Each row is a point. The window is the flat piece filled in between its corners: a triangle in 3 columns, a solid with four corners in 4, and so on. A path goes straight from each point to the next, and from the last back to the first. After which points does the path pass through the window?
In the rows, 128 means zero.

Window (3 x 3):
[[146 127 133]
 [ 90  95 137]
 [152 166 132]]
Path:
(1): [145 126 155]
(2): [143 128 116]
(3): [131 170  94]
(4): [152 164 163]
(5): [137 122 151]
(6): [130 122  97]
(7): [ 89 110 117]
(8): [ 92 110 174]
(9): [160 165 150]
(10): [156 170 112]
(11): [108 106 121]
(12): [112 111 169]
(13): [ 99 103 151]
(14): [ 97 101 103]
(15): [145 171 101]
(16): [150 169 158]
Through the window after points: 1, 5, 11, 13

Window (6 x 6):
[[123  81 119 127 176 132]
 [165 115 139 117 197 114]
 [ 80 168 112 152 101 131]
 [135 117 106 166 140 120]
 [106 151 185 163  90  92]
 [178 135 141  97 116 103]]
Path:
(1): [121 139 123 118 141  84]
(2): [138 134 157 134 135 174]
(3): [134 141 163 162 110 146]
(4): [113 142 144 148 112  93]
(5): [ 94 147  97 149 120  77]
(6): [114 146 129 152 122 159]
(7): [151 124 137 161 131 168]
(8): [105 111 117 113 141  89]
Through the window after points: 3, 5

Window (9 x 9):
[[125 157 167 162  84 131 106  96 104]
 [143 107 125  91 115 127 129  85 134]
 [131 193 120  91 103 163 121 117 108]
 [ 79 123 116 154 111 115 132 139 102]
 [140 127 123  60 185 102 139 164 137]
 [ 92 125 161 120 142 155 120 112 111]
 [ 76 167 143 124 161 122  83 101 112]
 [ 99  95 139 109 177  89 209 113 151]
 [146 114 104 143 170 121 143 138 142]]
Path:
(1): [126 122 116 137 153 132 136 136 176]
(2): [106 149 131 123 136 129 127 146 149]
(3): [103 139 124 120 161 117 147 108  62]
(4): [125 134 130 119 150 138 141  88  65]
(5): [118 144 152 119 122 117 112 133 146]
(6): [ 96 150 151  96 111 150 115 132 169]
(7): [140 162 111 117 131 144 134 101  60]
(8): [142 118 108 135 164 106 145 127  72]
Through the window after points: 4, 6, 8

Window (12 x 12):
[[152 101  77 105 142 103 155 100 112 128 154 133]
 [133  91 118 129 129  82 147 124 117 176 149 143]
 [120 103  52 150 176 115 148 157  90 160 167 157]
 [197 139 134 127 106 163 108 138 163 172 182 153]
 [120 129  98 183 156 134 179 126 103 148 153 137]
 [144 125  62 153 152 105 157 128  93 169 101 142]
 [125 136 156  98 150 126 182 193 168 114  74 122]
 [ 95 184 143 124 124 126 135 178 165 111 100 133]
 [154 125 162 146 106 149 112 167 146 103 107 156]
 [129  82 106  90 137 143 132 105 104 175 137 120]
 [144 133  84 163 216 102 130 117  77 167 174 133]
 [168 107 130 145 126 159  93 110 201 155 153 166]]
Path:
(1): [152 124 105 145 134 129 130 143 136 154 140 128]
(2): [155 135 112 123 149 134 147 119 126 163 131 178]
(3): [154 135 124 122 131 140 136 135 138 151 146 161]
(4): [155 115 106 138 133 134 120 143 152 152 157 122]
(5): [149 113  89 154 140  97 132 139 129 131 155  89]
(6): [137 118 121 110 162 127 152 118 111 172 139 184]
(7): [132 145 124 116 156 128 148 120 108 135 135 190]
(8): [142 109 112 156 143 117 121 156 135 152 138  97]
(9): [140 126 111 150 142 115 134 150 141 140 137 124]
(10): [143 136 119 130 144 134 147 139 132 151 129 176]
(11): [142 137 114 122 153 126 152 113 116 170 150 183]
(12): [139  98  75 151 159 126 129 144 121 158 162 100]
Through the window after points: 1, 3, 5, 7
